Each row is a point. The ring and each string are closed loops that go straight from each point to the next, and from the last back to the first. Before rounding, they use only three directions, however many columns there are. Count how often each string passes through the ring. Passing back the other way cancels.
In the rows, 128 means zero.

Ring (9 x 3):
[[181 156 111]
 [173 171 146]
 [140 172 178]
 [114 163 177]
 [ 94 144 157]
 [ 94 118 125]
 [113 103 100]
 [140 105  84]
 [175 136  90]]
String (19 x 3):
[[107 191 192]
 [112 179 151]
 [123 157 144]
 [128 140 161]
 [111 153 201]
 [108 176 196]
 [115 192 157]
 [131 163 140]
 [131 188 147]
 [145 192 176]
 [165 177 208]
 [162 159 184]
 [144 153 142]
 [147 179 140]
 [158 196 174]
 [163 181 218]
 [148 158 197]
 [141 143 176]
 [126 169 209]]
Times through: 0
String (15 x 3):
[[165 162 100]
 [146 150 112]
 [162 124 127]
 [189 113 105]
 [191 127  88]
 [201 154  61]
 [177 165  85]
 [178 174  94]
 [149 158 118]
 [157 145 138]
 [179 153 153]
 [197 162 163]
 [204 190 138]
 [181 183 114]
 [158 168 106]]
Times through: 2

Ring (8 x 9):
[[189 143 114 152 157 166 116 123 139]
 [158 182 101 147 160 157  99 139 118]
 [108 206  98 129 151 145  94 149 106]
 [ 60 197 113 102 132 135 107 147 112]
 [ 57 144 127  94 109 135 131 124 142]
 [ 88 104 128 107 104 141 141 106 162]
 [154  81 128 133 118 157 144  95 174]
 [185  95 127 145 137 166 138 103 166]]
String (22 x 9):
[[144 150 112 137 142 154 115 125 136]
 [134 150  98 141 136 148 108 122 136]
 [134 174 131 120 153 158 121 141 124]
 [126 210 132 115 166 158 112 158 105]
 [100 231 119 113 163 150 100 165  94]
 [ 98 197 158  88 154 157 133 157 114]
 [104 166 116 118 135 146 116 133 128]
 [102 164 132 107 136 150 126 136 130]
 [ 85 170 145  92 135 149 133 141 128]
 [ 95 152 114 116 125 142 119 126 136]
 [ 67 140  93 119 106 129 111 115 141]
 [ 40 115  97 107  85 121 122 103 156]
 [ 53  94 143  85  88 135 155 103 169]
 [ 84  72 142  97  90 142 159  93 181]
 [118  65  96 140  92 138 131  80 182]
 [134  92  80 155 107 140 113  90 166]
 [139 113 117 133 125 152 130 108 157]
 [154 100  81 162 119 146 110  94 161]
 [207  74 103 169 131 164 128  87 176]
 [228  91 128 161 151 177 137 102 168]
 [213 129 160 134 168 183 146 126 149]
 [155 154 162 109 158 171 144 138 137]]
Times through: 1
String (20 x 9):
[[103 176 149  96 145 155 133 145 125]
 [ 54 229 130  88 147 141 109 166  96]
 [ 24 240  98  96 134 125  88 164  89]
 [ 41 201  71 121 119 120  82 139 108]
 [ 66 174  86 122 119 128  97 130 123]
 [ 22 188 100  96 111 122 105 139 117]
 [ 21 184 148  65 117 134 134 148 121]
 [ 52 169 158  71 124 144 143 143 130]
 [103 150 130 110 130 148 128 129 138]
 [ 99 144 102 126 121 140 114 119 139]
 [ 99 149 122 113 127 145 124 126 138]
 [ 69 164 156  80 128 147 142 141 132]
 [ 36 180 151  69 122 138 137 147 124]
 [  7 195 101  90 108 119 104 142 113]
 [ 40 190  85 112 116 122  94 137 115]
 [ 22 225 114  86 130 128 103 160  97]
 [ 55 216 137  85 142 142 117 161 103]
 [ 86 192 138  97 144 149 123 150 116]
 [112 155  99 132 130 143 108 124 133]
 [105 166 100 128 133 142 106 130 128]]
Times through: 0

Ring (10 x 14):
[[134 139 164  66  81 149 167 128 180 111 131 112 163 151]
 [127 142 178  62 103 112 174 130 152 112 118 113 156 141]
 [128 142 172  71 119  97 165 136 125 115 105 114 148 136]
 [135 128 149  96 131  89 141 147  86 117  92 119 129 131]
 [143  98 120 124 120 101 114 155  64 115  98 129 104 133]
 [151  72  96 144  98 127  94 158  66 113 114 137  89 140]
 [161  69  71 155  77 171  78 158  89 113 122 135  94 149]
 [169  98  62 147  70 208  78 154 126 116 117 122 124 157]
 [166 120  77 128  70 216  94 147 153 117 116 113 145 159]
 [154 134 112  99  70 199 126 137 177 115 124 110 160 158]]
String (22 x 14):
[[155 111  94 133 113 141  97 156  82 119  92 122 118 140]
 [155  71  82 156 108 125  80 164  45 115 102 137  83 137]
 [144  25 101 156  82 105  93 160  43 105 139 156  52 138]
 [138  45 121 134  79 109 114 151  75 105 143 149  73 141]
 [146  97 116 120  97 132 116 150  97 113 114 128 113 142]
 [132  58 139 123 102  77 126 152  57 107 128 147  76 132]
 [129  86 152 109 124  61 137 151  55 111 109 137  93 127]
 [137 103 140 102  97 118 136 143 111 111 120 127 121 141]
 [121 121 185  73 123  65 171 138 101 111 111 124 128 130]
 [129 119 165  81 102 104 159 137 125 111 121 122 134 139]
 [144 124 130 101 101 139 131 143 124 115 109 117 138 144]
 [141 126 139  94 100 135 139 141 131 114 112 117 141 144]
 [145 144 132  94 111 141 134 142 129 118  97 110 153 143]
 [131 164 173  61 117 116 171 132 151 117 100 105 170 140]
 [111 135 218  38  97  84 207 121 166 107 138 119 154 140]
 [119 109 191  64  88  95 182 128 146 106 142 127 133 141]
 [139 123 142  94 104 125 140 142 122 114 111 119 136 141]
 [143 153 134  96 138 112 132 148  97 122  76 108 149 134]
 [144 147 128 105 147 102 124 153  76 123  69 111 140 130]
 [137 109 136 115 142  70 124 156  46 117  84 127 106 125]
 [133  63 136 124 105  79 124 152  57 108 124 145  79 132]
 [139  72 129 119  84 118 124 147  96 108 134 138  97 142]]
Times through: 3
String (27 x 14):
[[133 161 171  58  98 139 173 128 177 115 115 105 175 147]
 [142 149 141  85 109 140 144 139 140 118 100 108 159 143]
 [137 124 149  87  96 129 148 138 136 113 118 118 141 144]
 [118 117 195  60  95  89 185 128 144 107 136 125 137 139]
 [116 139 202  54 125  64 189 131 123 112 111 118 145 131]
 [134 169 161  78 159  79 152 145  89 123  65 105 156 126]
 [146 151 125 104 139 116 124 151  90 123  72 109 146 133]
 [146 118 122 109 105 135 123 147 110 116 105 120 131 142]
 [131  83 149 106 100  92 139 145  89 109 126 136 101 136]
 [134  76 135 122 116  76 123 154  51 111 112 140  86 130]
 [146  79 105 143 125  92  97 162  33 115  95 137  84 130]
 [157 114  88 138 121 139  90 160  71 121  83 120 118 138]
 [151  97 102 129  97 142 104 153  93 115 110 127 113 143]
 [148  60 103 138  76 140 103 152  90 108 135 141  88 146]
 [153  29  81 160  57 154  83 157  80 105 150 152  65 150]
 [164  37  58 172  56 181  65 160  84 108 142 147  73 153]
 [178  92  33 172  84 210  50 165  90 120  98 123 111 153]
 [170 127  64 142 101 192  78 157 108 122  87 112 137 149]
 [157 102  93 128  78 179 102 149 127 114 120 123 126 152]
 [162  90  80 134  53 210  94 147 149 111 137 125 124 161]
 [173 116  59 136  52 249  82 147 172 117 124 112 149 167]
 [171 135  72 121  57 248  95 142 187 118 120 105 165 167]
 [168 161  83 111  87 223 103 144 171 123  95  97 177 158]
 [157 146 104 107  98 180 115 145 143 120  97 106 158 150]
 [141 108 137  94  72 156 141 136 155 110 137 123 136 151]
 [130 117 171  64  55 157 174 123 198 105 158 120 153 156]
 [113 124 218  28  46 137 216 109 233 100 178 120 166 157]]
Times through: 5

Ring (7 x 14):
[[143 114 116 119 125 118 134 132 127 149 124 124 112 155]
 [198 105 111 113 169 109 133 148 125 165 143 155 126 180]
 [192 109 114 117 171 116 139 145 131 158 147 165 136 162]
 [143 124 124 125 139 132 144 129 143 143 133 154 139 117]
 [ 67 134 130 137  83 149 153 104 151 113 114 121 127  74]
 [ 55 129 126 139  73 147 156 101 148 106 113 109 118  81]
 [ 94 120 119 129  93 131 145 115 135 126 116 108 109 123]]
String (31 x 14):
[[202  96 106 117 179 109 143 148 125 155 156 163 131 183]
 [235  94 105 112 204 104 139 159 124 168 164 181 139 196]
 [210 108 114 114 185 113 135 151 130 167 150 174 140 169]
 [163 122 123 119 147 124 135 136 137 156 131 152 134 137]
 [149 117 120 123 139 126 142 131 137 144 134 147 131 134]
 [168 109 114 123 158 123 148 137 136 143 147 160 137 146]
 [193 103 112 122 180 120 150 144 135 148 159 177 145 156]
 [200 108 115 118 183 119 143 146 136 157 155 179 147 155]
 [180 122 123 116 161 122 133 141 137 163 136 163 140 141]
 [153 123 123 120 139 125 135 133 137 153 128 146 130 133]
 [158 110 115 122 147 122 144 134 134 144 140 149 129 147]
 [209  96 106 116 185 109 143 151 125 157 158 168 133 185]
 [249  85  99 109 211  96 138 164 116 171 168 177 132 220]
 [223 105 111 106 182 101 123 158 119 181 142 158 124 199]
 [169 120 120 113 142 115 126 140 128 166 124 138 120 158]
 [135 119 120 123 125 126 139 128 135 143 126 133 122 135]
 [141 111 114 122 128 121 141 130 130 141 130 130 117 150]
 [132 110 112 122 117 118 139 128 126 140 125 117 107 157]
 [108 115 116 124  98 123 139 121 129 135 116 105 103 143]
 [ 94 126 123 125  87 129 137 116 134 135 107 103 105 123]
 [101 128 125 125  96 132 137 118 137 137 110 113 113 117]
 [111 120 120 127 108 130 144 120 136 132 122 122 117 124]
 [115 118 119 127 111 129 145 121 136 131 124 124 118 127]
 [115 127 125 124 108 131 138 122 138 140 116 124 119 119]
 [104 129 125 123  95 129 133 119 135 141 107 110 110 122]
 [115 119 118 121  99 121 132 124 127 144 110 103 101 146]
 [146 104 109 120 127 113 139 133 122 143 130 120 106 171]
 [157 104 109 120 140 115 141 135 126 144 137 133 115 167]
 [138 117 119 123 128 125 140 129 134 143 128 135 122 137]
 [154 120 120 118 136 121 133 134 132 155 126 138 123 145]
 [163 109 114 120 147 119 141 136 131 148 138 145 125 155]]
Times through: 3
String (30 x 14):
[[212 102 109 108 174 101 126 154 118 174 142 151 120 199]
 [220  93 103 111 186 101 136 155 118 166 155 160 124 204]
 [165 106 112 121 150 118 143 137 130 146 142 147 126 158]
 [182 102 110 119 163 114 143 142 128 150 148 155 129 168]
 [199  98 107 117 178 111 143 147 127 154 155 165 133 178]
 [157 113 117 122 145 123 142 134 134 146 137 148 129 145]
 [156 124 124 119 141 125 134 134 137 156 128 147 131 134]
 [177 119 122 118 160 123 136 140 137 159 138 163 140 141]
 [180 116 120 121 168 125 143 140 140 152 147 172 146 137]
 [155 114 118 126 152 129 151 132 141 138 145 162 141 128]
 [133 120 121 127 132 133 148 125 142 135 134 147 134 118]
 [120 128 126 126 118 135 143 122 143 138 123 138 130 109]
 [105 136 132 128 107 141 141 117 147 137 115 134 132  92]
 [ 71 142 136 136  88 153 150 105 156 119 113 131 136  61]
 [ 54 134 131 142  81 156 163  98 157 101 119 126 134  59]
 [ 76 127 125 137  92 145 157 107 149 111 122 124 127  86]
 [100 123 122 131 105 137 150 115 142 124 124 127 124 107]
 [ 87 136 131 129  90 141 141 112 146 131 108 119 122  91]
 [ 44 140 133 137  61 151 149  98 151 112 101 102 117  67]
 [ 19 123 122 147  50 153 168  89 149  83 113  93 110  71]
 [ 51 115 117 142  71 143 165  99 143  94 121 102 110  97]
 [ 88 114 116 134  96 135 155 112 138 113 125 115 115 117]
 [101 126 124 128 100 133 142 117 139 132 116 118 117 114]
 [ 93 129 125 127  90 133 138 115 138 134 109 109 111 114]
 [ 97 121 119 126  90 127 139 117 132 132 111 103 104 130]
 [116 111 113 123 103 119 139 124 125 136 118 104 100 155]
 [139 105 110 124 127 118 145 130 127 136 134 126 112 159]
 [138 114 116 123 127 123 141 129 132 141 129 132 119 143]
 [136 124 123 121 122 125 134 129 135 149 120 130 121 133]
 [176 117 118 112 145 112 124 143 125 169 125 136 117 168]]
Times through: 5
